Each wall is flat, endless, passes through zero and stands at right angles to its row. A trip goes straight from one point to another. List the walls that it crosses, first one first.

Walls:
(1): [-9.0 -0.7]
(2): [-5.6  0.0]
(3): [ 3.5 -0.7]
(4): [ 4.0 -9.0]
(5): [ 1.5 -2.2]
(6): [2.4 0.0]
(7): [-2.2  1.6]
(8): [3.8 1.6]
Trips:
[ 3.2 -6.8] to [ 2.2 -1.5] -> none
[-2.7 -0.8] to [-2.8 -1.0] -> none

Walls:
(1): [ 0.0  6.2 -1.8 -0.4  1.7  1.3  0.4 -1.9  0.4 -0.2  2.1]
(2): [-2.1  0.1 -0.7 -1.1  0.0 -2.8 -1.8 -3.5  1.2 -0.3  2.7]
(3): [ 7.4 -4.0 -3.8  1.5 -4.5  2.3  2.1 -3.9  2.4 -2.2 -1.1]
(4): [-0.9 -1.6 -3.6  1.5  1.4 -1.9 -4.7 -1.5 -3.8 -2.4  0.9]
(5): [-3.0  3.3 -1.1 -2.3 -7.5  2.1  1.2  1.5 -1.4  4.7 -1.4]
(6): [ 2.5 -1.4  1.7  0.4  3.2  3.8  2.0  3.5  0.8 -2.2 -0.4]
(7): [-8.5  2.1  0.1  0.4 -1.3 -1.5 -0.2  2.5  7.6 -1.2  2.4]
(8): [ 0.5 -5.8 -6.7  1.6 -0.1  4.4  1.5  0.6  4.8  0.0 -7.4]
(9): [ 3.2  0.0 -0.7  1.1  2.2 -7.9  2.8 -2.0  1.0  4.5  5.4]
Trips:
[ 6.9  0.4 -0.8 -2.2  1.3  4.0 -1.8 -3.8  7.7  3.1  0.7] to [-6.4 -1.8  1.2 -1.8 -1.9 -1.7  3.7 -2.5  1.9  1.7 -3.7] -> 7, 5, 6, 1, 9, 3
[ 1.5  2.3 -2.4 -1.3  0.3  1.3  6.8  0.3  0.1  5.5  0.8] to [ 3.8 -2.1 -5.2 -1.8 -0.9 -2.2 -4.1 -3.6 -1.1  1.0  0.6] -> 6, 2, 4, 5, 1
[-0.4  1.5 -2.6 -3.4  6.4  3.2  3.1  1.7  1.0  4.4 -1.7] to [  1.7  -2.6   5.2  -8.0  -4.8   0.1   3.1   1.1  -2.8   5.5 -11.0] -> 9, 1, 3, 6

Walls:
(1): [ 7.5 -0.9 -2.7 -6.0  4.1 -0.7  2.9  0.6 10.8 -6.2  0.9  4.9  3.5  2.7
 -7.9 -1.3  7.4 -2.0 -2.0  0.3  1.4  0.7 -2.4  2.8 -3.0  2.8  1.9  6.0
 -4.3  0.0 -1.9  3.7]
(2): [ 5.4  0.1 -2.3 -2.9 -4.5  1.1 -6.0  0.5  1.7 -2.1  0.7 -5.3 -4.7 -1.8
 -3.0  2.3  1.3  2.2 -7.4 -7.9 -5.8 -0.6  9.3  4.9 -5.0  0.1  4.7  3.2
 -4.7 -3.0  1.1  0.1]
(3): [-1.2 -2.8 -1.2 -6.2 -1.3 -0.7 -3.9  1.4  1.7 -1.2  5.2  0.7 -1.7 -2.6
 -2.6  2.5  6.0  4.4  0.0 -2.1 -2.4 -1.2 -0.7 -2.2 -4.7 -1.7 -1.6  2.9
  2.2 -0.5  4.5  0.3]
(4): [-5.0  1.7  0.9  1.4 -5.3  1.1 -6.2  0.7 -1.4 -1.0 -1.1 -4.0  2.3  0.2
  3.9  4.9  0.0  3.8  2.0 -5.9  4.6 -1.7  5.0  1.3 -3.6 -2.7 -8.6  3.0
 -0.2  3.1  2.8  0.0]
(5): [  1.1   1.8  -0.6  -1.1  -1.3  -3.0  -2.0   2.7  -4.8  -2.7   1.8  -2.0
   0.3   0.1   0.8   0.2  -0.2  -0.9   3.2   3.5  -6.6   0.5  -0.4 -10.6
  -0.1  -4.2   5.3  -0.2   6.9   3.4   4.2  -1.0]
(6): [ 0.0 -0.6 -4.9 -0.7  3.4 -3.4 -6.0  1.6 -1.7  2.3 -4.9 -1.0  0.0  2.5
  8.3 -1.1  2.2  0.0  1.3  2.5  2.1  4.0  3.4  2.2 -1.6  6.7 -2.9  2.9
 -0.2  2.0  1.9 -1.5]
(7): [-1.6  5.3  4.5 -2.3 -4.2  6.4 -3.1 -1.0 -4.6  1.8 -2.7  3.2 -1.8  2.1
  3.4  2.7  0.0 -3.9  0.6 -0.5 -2.2  0.0  1.0  2.3  3.5 -3.3  9.8  1.2
  0.6  4.1  1.7 -0.1]
(8): [ 2.3 -3.3  1.3  3.2 -1.8 -0.7  2.9 -4.1 -0.9 -1.1  1.7 -1.6  2.3  3.6
  2.2 -2.2 -3.7 -2.2  0.8 -3.2 -2.3  0.6  0.4  4.7 -6.2  3.7  7.0 -5.5
  7.1  7.4 -1.2  4.3]
Trips:
[ 1.4  1.4  1.9 -3.0 -2.6  3.1 -0.9  0.4  2.0  1.2  2.9 -4.4 -1.6 -6.7
 -4.4 -5.3  4.6 -2.2 -2.8 -1.9 -1.0 -2.9 -3.2  5.1 -1.9 -0.3 -2.6 -4.8
  7.6 -1.1  1.6  1.4] to [ 3.4  2.4  2.0 -4.0  1.0 -2.1 -2.1 -0.5 -0.1  2.9 -2.6 -0.9 -3.6 -0.5
  1.6 -3.8  4.5 -1.5 -8.0 -1.1 -0.6 -0.7 -5.5  0.1  3.3 -2.6 -0.4  2.5
 -0.3  7.4 -1.5  0.0] -> 7, 8, 5, 6
[-3.1  4.1 -5.5 -0.6  1.5 -4.8  2.3 -2.9 -3.3 -1.4 -0.5 -1.5 -5.6 -3.7
 -1.2  1.0 -6.7  0.6 -0.2 -1.6 -3.9  1.1 -0.6  4.6 -2.8  4.0 -0.9  0.5
 -4.1  5.7 -1.8 -0.3] to [-0.3  2.5 -5.7 -5.0  5.6 -3.0 -2.2  0.0 -3.7 -2.3 -4.2  0.4 -2.1 -2.2
  1.3  2.7 -4.3 -3.0 -1.6  2.9  1.9 -1.5  4.5  0.3 -4.0 -1.2  7.6 -0.4
  3.5  3.3 -5.9 -3.8] -> 4, 7, 5
[-0.6 -4.2 -0.7  4.2 -7.7 -2.1 -1.8 -1.1  2.7 -2.5 -2.2  1.9  1.9  2.8
  3.2  0.2 -2.4  0.1 -2.1  2.5  0.4  4.1 -0.2  4.7  0.6 -1.5  4.0  2.0
 -2.2 -4.9  1.7  2.3] to [ 4.2 -6.5 -2.7  0.0  0.4  0.0  2.7 -2.0 -4.1 12.7 -4.7 -8.8 -2.5  2.6
  0.5  0.8  1.4 -5.1 -2.5  5.1 -1.4 -0.3 -0.5  4.2 -7.1  2.0 -1.2 -3.4
 -7.9  0.4 -0.8 -1.0] -> 4, 1, 7
[-1.9  1.3  1.1 -0.8  4.0 -7.4 -1.1  5.4 -0.9  1.9 -0.2  0.8 -1.2  1.3
  1.1  1.0 -1.1 -1.4 -2.5 -0.7 -0.2  0.5 -2.2 -2.7 -0.2  5.9  2.8 -0.4
 -6.4  4.6  3.5 -3.6] to [ 4.7 -3.1 -3.0 -1.5 -1.3 -2.3  1.6 -2.9  2.8  3.3 -2.5  1.7  4.4  0.7
  0.9 -1.4  4.1 -1.8  0.1 -1.8 -8.0  2.1  4.4  6.5 -4.2 -0.3 -2.2 -3.0
  1.3 -4.6 -4.3  3.4] -> 2, 8, 5, 3
